Rows are points. Each copy is the shape, with its points in the same order, turned, moved and blurred by noise. Say if it was mirrored as well.
In the rows, 128 means zero.

Shape (7 x 3):
[[167 133 132]
 [157  85 146]
 [160 101 111]
 [ 52 124  91]
 [147 177 125]
 [151 168 124]
 [146 157 111]]
Copy 1 (7 x 3):
[[159 134 107]
 [178 122 157]
 [154 100 126]
 [ 43 125 160]
 [125 150  73]
 [130 145  79]
 [122 130  89]]
Copy 1 is: only turned
Copy 2:
[[139  98  91]
 [109  93 136]
 [147  98 132]
 [153 208 138]
 [158 132  57]
 [158 118  65]
 [164 128  86]]
Copy 2 is: mirrored
Copy 3 (7 x 3):
[[148 137 131]
 [151 105 176]
 [154 100 137]
 [ 55  67 108]
 [121 162 105]
 [131 152 106]
 [128 139 105]]
Copy 3 is: only turned
Copy 4:
[[140 111 151]
 [ 93 100 147]
 [119  93 124]
 [117 170  39]
 [172 150 145]
 [167 139 147]
 [160 127 128]]
Copy 4 is: only turned

Shape, 9 rows:
[[136 130 142 183]
 [ 88 120 135 166]
 [206 100 140 102]
 [135 130 185 153]
 [109 125 172 117]
 [ 91  95  76 135]
 [161  83 178 125]
 [144 123 137 166]
 [110 116 107 149]]
Copy 1, 9 rows:
[[155 108 177 113]
 [150  83 138 137]
 [160 211 175 142]
 [117 119 181 148]
 [103 127 139 162]
 [195 113  89 140]
 [143 162 180 180]
 [158 125 172 122]
 [168 114 122 124]]
Copy 1 is: mirrored
Copy 2 (9 x 4):
[[147 111 159 173]
 [ 96 109 164 148]
 [204 112  70 122]
 [168 104 172 130]
 [139 131 157 102]
 [ 62 110 114 151]
 [180  81 128 103]
 [152 109 139 160]
 [107 120 126 155]]
Copy 2 is: only turned

Shape, 12 rows:
[[107  92 157 124 136 170 104 110]
 [167 134 142 154 167  91 158 142]
 [203 153 147 185 124 105 182 128]
 [100 136 124 104 120 137 134 166]
 [ 74 183 204  89 150 159 164 133]
 [123 121 121  97 166 162 141 129]
 [222 129 148 144 134  87 127 177]
 [133 156 112 111 137 171  96 133]
 [173 159 122 118 122  62 123 130]
 [119 122 120 111 144 152 105 114]
 [231 144 128 127 145  91 134 122]
 [146  99 117  89 106 159 139 123]]
Copy 1 (12 x 8):
[[100 129 163 128 153 156 158 137]
 [126 113 176 110  53 104 105 105]
 [149  85 148 110  32 144 103 113]
 [117 158 108 144 119 115 132 118]
 [135 171 138 190 114 149 192  44]
 [124 135 150 149 145 113 110 109]
 [124 143 139  66  46 135  74 121]
 [168 146 123 124 155 135 132 125]
 [138 116 120  46  75  91 122 103]
 [126 128 151 122 155 124 146 133]
 [145 100 161  47  88 119  77  87]
 [ 95 108 110 125 148 146 114 121]]
Copy 1 is: mirrored
Copy 2 (12 x 8):
[[131 161 147 120 140 178 128 120]
 [128  70 143 181 132 108 154 118]
 [163  41 108 192 103 132 185 109]
 [121 126 130 103 120 113 143 168]
 [149 161 175  95 147 110 229 148]
 [106 112 136 107 167 151 148 139]
 [156  28 166 162 102 112 115 133]
 [163 109 118  92 164 145 127 158]
 [156  57 127 125 115  76 125 102]
 [129 131 125 103 161 149 121 126]
 [159  15 144 144 130 118 131  89]
 [111  97 123  85 110 174 131 126]]
Copy 2 is: only turned
Copy 3:
[[104 111 123 160 152 159 185 117]
 [187 131 132 143 153  98 124 158]
 [213 119 103 126 122 133 106 186]
 [105 134 116  88 135 117 153 119]
 [152  76 127  87 162 158 152  38]
 [128 134  88 134 178 125 167 112]
 [201 147 116 143  81  78 149 176]
 [115 176 100 136 134 153 160 103]
 [152 148 119 147  93  89  90 137]
 [100 142 106 145 151 139 158 112]
 [202 158  91 174  99  85 116 152]
 [111 116  62 138 128 120 164 137]]
Copy 3 is: mirrored

Shape:
[[108 128 138 135 147 136 159 182 141 146 103]
 [127 103 138 165  86  99  96 112  81 103 123]
 [179 146 162 130  67 140  56 133 168 107 173]
 [173 153 126 124  72 139 115 165 160 142  84]
 [110  76 131 119 152 170  91 166 169 107  90]
 [167 155 165 139 153 151 122 125 114 151  94]
 [174  95 140  90 154 129  76 187  91  83 162]
 [161 120 148 131  96 172 113 158  83 115  80]
 [111 132 148 136 149  99 139 163  94 142 149]
 [102 100 156 154 101 200 147 112  86 116 104]
 [100 168  82 105 158 140 141 138 101 142 168]
 [101  97  88  70 151 147 154 120 133  95 175]
 [145 168 112  97 161 189 118 116 150  72 131]
 [179 102 130 104 101 101  58 177 116 155  97]
 [ 97 135 139 126  88 114 116 181  83 173  77]
 [170 144 119  57 132 121  78 151 148 126 165]
 [103 143 171 107 145 173 137  91 158  76  82]]
Copy 1, 17 rows:
[[129 148 153 103 171  92 108 136  95 134 115]
 [ 68 100 161 141  77 151 129 164 105 119 134]
 [134 111 140 161 118 223 111 118 156  80  98]
 [151 152 163 148 106 125 107  96 140 113  76]
 [ 96 124  95 121 169 134  85 123 116 178  82]
 [153  85 182 146 147 122 130 105 110 151 126]
 [118  86 115  79 135 198 170 139  84 137  71]
 [106 125 180 141 107 146 128  94  80 157  86]
 [124 122 167  85 147 128 144 168  92 118 149]
 [ 72 134 167 167 134 139 100 103  49 160 152]
 [135 160 120 113 161 124 192 133 105 130 175]
 [104 135  49  99 155 138 154 107  78 113 161]
 [109 112 103 158 188 144 173  64 124 127 120]
 [151 112 146  96  70 157 123 140 138 154  70]
 [115 171 200  86  94 117 115 136 117 162 126]
 [166 113  96  91 128 184 161 102 148 114 111]
 [ 67  93 138 143 183 117 104  52 125 135 143]]
Copy 1 is: mirrored
Copy 2, 17 rows:
[[131 107 116  90 111 146 153 117 150 159  99]
 [161 130 134 204 130 140 108 126 102 127  69]
 [127 158 152 124 154 119  26 162 118  91 114]
 [154 183 106  80 142 115  99 144 107 143  96]
 [150  81 126  92 170 164  87  85 127 179 116]
 [137 151 116 126 181 125 144 130 177 128  94]
 [165  81 212 125 184 129 123 133  96 109 121]
 [140 156 142 126 192 152 137 134 110 159  63]
 [134 108 160 144 103 133 159 119 150 117  98]
 [ 80 124 115 169 172 165 130 119 124 181  58]
 [ 89 138 157 143 107 139 170 110 129 136 177]
 [ 80  69 135 138 141 124 138  96  77 140 173]
 [100 129 111 111 197 175 121 128 116 116 177]
 [206 154 171 107 155  91 103 105 109 134  89]
 [151 175 147 120 102 139 152  85 127 161  51]
 [136 139 171  96 158  93  99 111 109  89 164]
 [ 94 108  60 122 191 183 116  91 138 115 107]]
Copy 2 is: mirrored
Copy 3:
[[148 113 119 106 119 111 188 139 118 144 105]
 [ 60 158 125 160 130 180 131 138  93 145 119]
 [ 97 144  83 161 112 107  71 114 109 163 203]
 [133 150  72 140  80  96 112 147 137 165 109]
 [158 139 158  85  91 142 136 157 135 115 161]
 [112 152 154 148 131  78 142 114 141 153 101]
 [145 134 153 150 122 120  90 115  41  87 148]
 [127 160 154 168  70 129 125 131 109 157  99]
 [112 124 117 133 156 123 181 111  72 135 111]
 [115 127 183 159  94 177 164 109 140 187 117]
 [173 134 100 156 188 143 174  80 121 122 114]
 [172  83 124 118 159 186 126  76 124 102 130]
 [164 121 138 170 127 118 126  90 180  90 156]
 [122 192 102 109 105 110  83 147  68 137 109]
 [121 186 100 119  93 139 185 125  84 167  79]
 [155 146  86 125 142 101  80  82  96 106 148]
 [101 116 157 127  88 131 158  88 197 106 143]]
Copy 3 is: only turned
Copy 4, 17 rows:
[[104 167 113 150 109 105 126 182 124 106 137]
 [156 106 104 136 118 176 102  88 113  96 103]
 [144 156 116  93 128 175  51  77 201 127 165]
 [102 182  73 160 112 143  89 106 162 163 149]
 [100 155  67  98 124 168 125 187 142  89 163]
 [111 165 119 123 130 138  92 163 138 170  88]
 [189 175 133  87  61 188 104 153 127 110 153]
 [102 140 104 132  89 181  89 133  93 158 141]
 [165 141 139 143  98 103 107 156 116 102 117]
 [ 75  85 136 120 141 166 117 141  81 130 139]
 [171 174 147 111 143  83 158 125 101 134 152]
 [155 145 158  96 124 136 204 143 145 103 179]
 [102 196 139  46 138 147 153 122 141 142 139]
 [179 163  52 149  86 169  78 141 151 147 143]
 [134 121  67 172  85  92  90 133  87 137 144]
 [189 185 109  87  96 140 122 128 185 151 166]
 [ 58 127 111  63 120 134 150 140 152 123 107]]
Copy 4 is: only turned

Shape:
[[173 118 161 167 157  60 132 168 130 162 151 117]
 [103 173 153 123 133 120 118  67 129 130 102  67]
 [ 97 166  75  96  96 141 198 122 158 132 137 165]
 [108 121  80 143 119 152 168 133 170 222 151 173]
 [102 130 107 151  85 183 172 139 122 159 162 138]
 [111 140 206  82 154 111 118 103 119 162 131  96]
 [119 134 153  69 101 117  91 148 138 130 115  86]
 [127 150 149 101 115 119  83  96  94 140 138 130]
 [133 124 147 180 175 128 130 157 191 140 148 135]
 [117 137 179 114 121 133 136 124 103 145  68 119]
 [109 197 109 125 123 172 168 169 163 153 167 175]
 [195  96 151 151 173 137 143 133 186 143 164 142]
 [104 132 139 146  70 134 193 128 169 165 175 170]
 [134 151 182  98 165 109  85  95 113 102  84 118]
 [135 156 153  85 153 135 142 104  99 132 116  80]
 [ 80 116 159  98 175 109 112 131  96  95 122 112]]
Copy 1:
[[157 144  93  76 179  94 118 151 130 165 131 179]
 [138 157 142 144 103 103 158 136 170 149 157  62]
 [147  97 113 142  59 205 150  90 124 111 140 152]
 [171 116 135 125 120 214  76  67 107 173 106 157]
 [172 113 135 176 126 212 111 131 102 135 107 136]
 [109 180 163 151 145  91 155 110 150 144 151 135]
 [117 128 175 151  99  81 115 148 115 120 163 138]
 [101 136 154 127 142 108 136 127 105 103 135  93]
 [215 141 113 120 137 109 105 106 150 160  86 170]
 [119 166 128 166 113 105 166 141  98 167 122 118]
 [168 143 147 114  71 206 128 111 118 105  80 177]
 [198  84 136 101 168 101 139  97 139 158  86 173]
 [209 130 126 159 129 201 139  91  92 128 154 174]
 [108 153 138 133 125  42 169 121 135 120 118  99]
 [102 134 151 148 122 120 172 143 169 139 134 110]
 [ 98 142 108 183 128  73 129 119 166 101 124 146]]
Copy 1 is: only turned
Copy 2:
[[151 101  90 143 115 105 124 151 183  98  90 116]
 [ 77 148 196 116 129 137 106 135 111 122 104  59]
 [ 76 112 138 150 127 103 174 106  43  78 172 141]
 [151 119 127 176 160  68 176 132  43 101 108 151]
 [121 136 124 158 155 100 208 125  75 139 156 110]
 [128 113 168  66 135 126 113 168 120 113 115  62]
 [ 68  63 134 108 141 136 107 166 107 146 125  80]
 [107 130 134 113 109 116  89 176  96 153 144  90]
 [133 120 138 149 190 114 132 133 163 104 107 161]
 [ 82 130 147  73 117 139 150 156 106 141  94 100]
 [ 96 136  99 133 192  88 167 106  82  77 168 135]
 [174 112 115 161 175 170 128 153 144  90 108 149]
 [113 121 138 167 152  77 214 176  89  82 157 136]
 [ 85 134 163  66 115 161  69 160 136 142 116 107]
 [112 122 150  92 116 157 113 119 104 116 124  57]
 [116  93 169  69 116 125 106 114 142 155 143 115]]
Copy 2 is: mirrored

Shape (18 x 12):
[[182 124  85 159 133 104 126 167 170 140 152 144]
 [139 116 131 164 145  81 137 124 158  93 140 118]
 [180  95  98 106 119 104  90  97 165  75 114  64]
 [176 144 157 173  75 174 139  86 172 141 152 111]
 [ 85 126  86 104 162 120 131 162 157 104 172 115]
 [114 141 134 102  93 170 170 149 154 107 164 134]
 [124  99 129 112 166 167 175  84 161 111 152  65]
 [112  86 106 173 157 128 128  81  82  79 120  72]
 [126  85 156 138 112  97 144 118  79 119 111 137]
 [ 92 153  83  97 157 146 181 144 115 169 108  70]
 [102  94 147 149 129  84 180 160  77  93 119  73]
 [ 97 112  92  86 123 112 127 112 145 151 195 142]
 [ 85 109  88  99 158 127  92 161  91 173 161  90]
 [140 169  82 120 139 160  96  82  78 157 137  85]
 [ 92 105 145 167 117 112 144 138 152 164 124 149]
 [150 140 131  96 142 175  88 166 137 141 167 149]
 [145 153 145  96  97 105 134 111 117  84 135 137]
 [125 119  86 179 157 164 178 131 152 135 112 134]]
Copy 1, 18 rows:
[[154 139 116  93 122 174  78 116 158 134 113 134]
 [128 102 123  93 102 169 147  80 122 160 120 142]
 [134 152 134 166 138 210 191 126 146 162  89 112]
 [204 131 210 120 103 113 138 139 143 141  76 156]
 [ 71 139  85 103 104 129 107 149 115 174 134 130]
 [100 121 141 105 103  93 122 179 152 131 108 133]
 [158 131 104 122 114 105 189 177 101 187 108 152]
 [158 153 125 136  78 160 194 114  64 153 173 122]
 [146 110 126 147 100 115 167  81 103  80 143 118]
 [144 109  80 182  92  93 109 181 132 178 162 129]
 [133  87  90 128  51 113 185  93 112 127 162  85]
 [ 84 166  87 137 112 106 106 131 117 128  84 168]
 [108 188  68 167 101  99  97 119  93 162 134  89]
 [156 203 147 199 107 114 129 128 128 173 162 154]
 [146  87 124 123 108 108  93 105  76 119 105 133]
 [122 188 145 105 163  85 106 124 150 134 115 112]
 [ 98 127 160 142 111 124 164 104 175 120 127 148]
 [174 107 113 110 111 129 101 167  93 153 158 143]]
Copy 1 is: only turned
Copy 2 (18 x 12):
[[107 124  95 153 156 183 164 103 127  98 159 118]
 [134 157 135  92 149 169 129 120 113 116 174 131]
 [171 126 117 122  70 147 101  99 136 116 228 134]
 [189 111 140 107 104 160 189 164 177 102 136 182]
 [137 161  91 125 154 181  69 119 147 159 127  94]
 [167 177  94 128 121 158 129 164 193 119 102 136]
 [217 126 121  79 145 171  68 129 183 106 158 140]
 [194 131 168  99 170 104  89 149 139 123 216  97]
 [141 158 140  79 147  73 130 135 137  97 147 108]
 [172 137 141 159 176 135  50  82 186 115  98 133]
 [139 203 169  88 176  92 103 100 178 118 171 101]
 [162 125  95 114 117 162 108 122 132 133  95  63]
 [133  90 106 134 157 107  81  96 169 176 113  74]
 [216  77 137 170 149 108 113 111 131 150 132 130]
 [ 98 128 158  89 151 150 128 144 145 102  99 120]
 [143 107  43 138 141 136 135 142 162 161 119 145]
 [170 186 105 123 101 109 139 132 114 125 134 145]
 [147 131 137 144 195 174 103 158 156  75 138 135]]
Copy 2 is: only turned
Copy 3 (18 x 12):
[[ 52  76 115 132 140 135 158 155 133  95 153 155]
 [105 106 122 135 149  99 186 138 122 116 108 123]
 [132 137 152 143 178 187 224 123 139  96 124 149]
 [ 66 137  96 160 122 185 132 120 194 128  81 111]
 [146  96 161 114 112 124 156 206 121 106 134 137]
 [117 137 133  92  71 150 125 165 163 105 114 110]
 [150 124 132 147  92 163 196 175 153 127  50 157]
 [181 127 147 203 124  98 193 112 154 131 110 157]
 [163 117  90 123 117 100 147  72 135 112 117 147]
 [159 111 111 160  41 169 155 181  78 133 132 157]
 [175  93 123 148  75  88 185  91 101  93 110 107]
 [163 106  90 104 135 141 127 206 155  92 136 147]
 [197  49 131 148 115 156 120 171 117 116 160 158]
 [163 118 105 191 111 188 150 150 160 174 174 153]
 [116 104  94 131 126 108  94 132 105 107  92 142]
 [115  76 146  88 117 176 113 151 169 151 149 151]
 [139 154 103  90 124 136 172 120 155 135 149 103]
 [ 81 123 129 172  79 110 139 158 125 123 104 187]]
Copy 3 is: mirrored

Shape, 18 rows:
[[102 161 142 101 100 159 106 125 112 171 124 100]
 [159 121 141 128 155 162 115  82  86  91 103 122]
 [114 118 133 138  94 136  56 107  97 114 195 151]
 [149 145  62 157 134 111 145 180  90 123  96 176]
 [ 78 150 121 125  72 161  92  89  65 110 157 128]
 [141 193  62 142 143  82 138 145 137 180 106 107]
 [136 162 116 197 125 107 173 133 128 145  98 142]
 [161 164  82 142 122  75 146 155 105 176 102 128]
 [180 134 137 114 146 151 155 113 163  99 108 135]
 [ 92 120 129 117  93 158  75 112 117 143 130  59]
 [163 121  48 164 137 112 170 124 111 131 130 129]
 [168 200  95 147  97 122 151 165 108 155 133  81]
 [135 167  71 164  93  68 156 199 119 128  82 112]
 [137 129 142 141  71 125 134 161  79 182 105  93]
 [ 93 119 134 101  82 176 121 113  95 126 155 138]
 [169 135 100 162 149 174 147 135 148 141 104 133]
 [184 132  96 129 105 148 134  75 149 120  91 153]
 [102 120 166  95 102 140 145 119 103 143 139  85]]
Copy 1, 18 rows:
[[137 118 102 163  93 134  98 143 157  82 117 149]
 [128 181 161 135 114 107 111 106  97  77 170 121]
 [190 126 137 136 156 100 126 121 167  97 176 200]
 [ 95 187  83 148 149  76 181 118 144 166 138 118]
 [151 125 111 158 109  78 124 120 137  61 151 216]
 [ 97 103  91 171  81 114 160 115 166 175 140  83]
 [103 152 142 202 125  88 163  94 145 154 105 107]
 [119 144  92 183  98 113 173 135 150 180 139  97]
 [138 168 159 120 125 128 149  85 129  90 113  74]
 [151 112 101 151  95 149  69 100 134  91 142 180]
 [ 92 160 125 155 118 129 200  80 130 159 156 130]
 [125 139  66 211  93 127 163  97 175 115 144  95]
 [122 143  45 191 124  90 168  85 134 186 110  96]
 [149 170  83 215 104 150 121 139 138 132 114 150]
 [145 140 118 139 126 124 134 130 134  60 117 198]
 [ 89 182 141 143 128 135 137  81 164 122 120 101]
 [142 185 162 111  75 106 160  80 144 119 120 117]
 [156 118 119 177 116 159 122 133 101  72 113 153]]
Copy 1 is: only turned
Copy 2 (18 x 12):
[[130 158 122 110 115 158 129 129 180 178 126  95]
 [114 135 117 110 130 151  66 101 101 124 175 125]
 [ 93 145  84 163 144 143 114  74 128 187  91 153]
 [152 130  64 135 131 149 138 136 117  43  95 100]
 [110 146 108 185 118 175  94  73 175 169 120 122]
 [128 132  64  85 129 120 150 185 200  80 118 114]
 [142 151  97 122 120 121 177 130 153  63 159 137]
 [132 123  56  92 132 116 161 142 170  77 119  84]
 [160 100 114  85 145 153 124 141  99 125 175 153]
 [ 89 149 141 149 142 141 108 143 168 197 136  94]
 [137 107  45 148 120 110 127 157 127  77 153 122]
 [126 137  48 110 149 174 172 157 187 110 158  91]
 [124 105  89 136 162 146 192 162 174  44 112  80]
 [123 154 101 126 133 132 175 111 158 140 147  39]
 [142 129 116 166 104 164 119  95 136 189 122 111]
 [166 159  91 115 136 135 131 170 103 108 165 133]
 [188 115  96 116 166 112  96 118 131 119 169 145]
 [108 112 135 122  96 154 143 113 150 185 155  89]]
Copy 2 is: mirrored

Shape:
[[145 116 147 100 154 165 162  82 181 139 138 133]
 [115  90  99 149 171 151 162 135 164 129 126  97]
 [111 133 120  99 120 176 132 119 176 140 151  96]
 [123 173 170 162  92 130 126 161  65  92 136 151]
 [105  88 180 102 144 170 160 131 105 174 208 101]
 [121 147 119 149  82  65  80 141  76 114 131 158]
 [ 94 143 112 112 129 143 183  96 110 156 136 117]
 [108 135 158 130  71 137 186 142 112 135 198  94]
 [188 110  82 147 138 153 124  94 109 114 132 117]
 [130 112  78 132 116 188 136 135 135 162 120 133]
 [126 105 148 109 121 162 159 110 147 144 102 152]
 [196 135 100 145 105  85 130 167 106 121 118 176]
 [128 192 125 174  97  90 114 159  77 105 180 212]
 [127  99  97  73 142 166 158 127 134  97 137 135]
 [136 118 112 177  71 102 117 121 102  86 135 206]]
Copy 1, 15 rows:
[[108 149 174 123 111 169 130 104 110  89 152  77]
 [126 115 153  76 114 155 141  75 155 130 119 100]
 [ 94 135 165 120  73 128 122  96 100 125 114 108]
 [165 103 146 176 141  95  68 167 156 131 120 183]
 [ 92 147 194  99  99  91  60  81 172  71 147 116]
 [142 138  77 183 158  84 110 156 165 123  79 165]
 [ 84 162 167 110 142 139 100  88 128 141 137 152]
 [136 177 177 124  94  75  57 108 156 156 150 138]
 [132 149 137 128 116 198 115 135 173 120  72 117]
 [101 120 156  94 123 152  97 117 114 143  65 110]
 [103 119 161 131 147 149  97 112 110 121 139  87]
 [173 151  79 123 152 139  99 191 144 126  94 127]
 [202 153 126 163 170  75 105 167 133 105  84 199]
 [137 127 126 121 109 171  83  61 104 112 119 108]
 [192 149 123 184 179 110 106 146 147 140  72 118]]
Copy 1 is: only turned
Copy 2, 15 rows:
[[132 110 116 165 178 104 194 139 160 127 113 138]
 [165 148  88 143 137  74 152 136 141  81 114 112]
 [105 109  96 142 154  85 180 133 100 123 130 115]
 [125 114 176 170 116 141  63  93  89 122 163 163]
 [ 70 102 106 229 122  70 135 146 160 112 155 104]
 [135 123 193 117  90 178  86 117 103 127 171  95]
 [ 94 129 163 130 137  64 143 140 149 106 126 133]
 [ 80 123 167 201 153  71 128 112  96  85 176 106]
 [183  88 150 148 143 115 125 172 115 108  85 103]
 [143 129 114 126 153  67 118 149 113 154 108  98]
 [131 137 124 148 176 105 145 149 153 146 141 143]
 [197  94 179 122 160 146  80 104 133 127 157  86]
 [128 114 209 153 108 163  63  39 110 141 133 101]
 [107 107  97 127 188 116 122 149 143  93 106 116]
 [155 164 198 149 152 182  79 113 106 138 123  98]]
Copy 2 is: mirrored
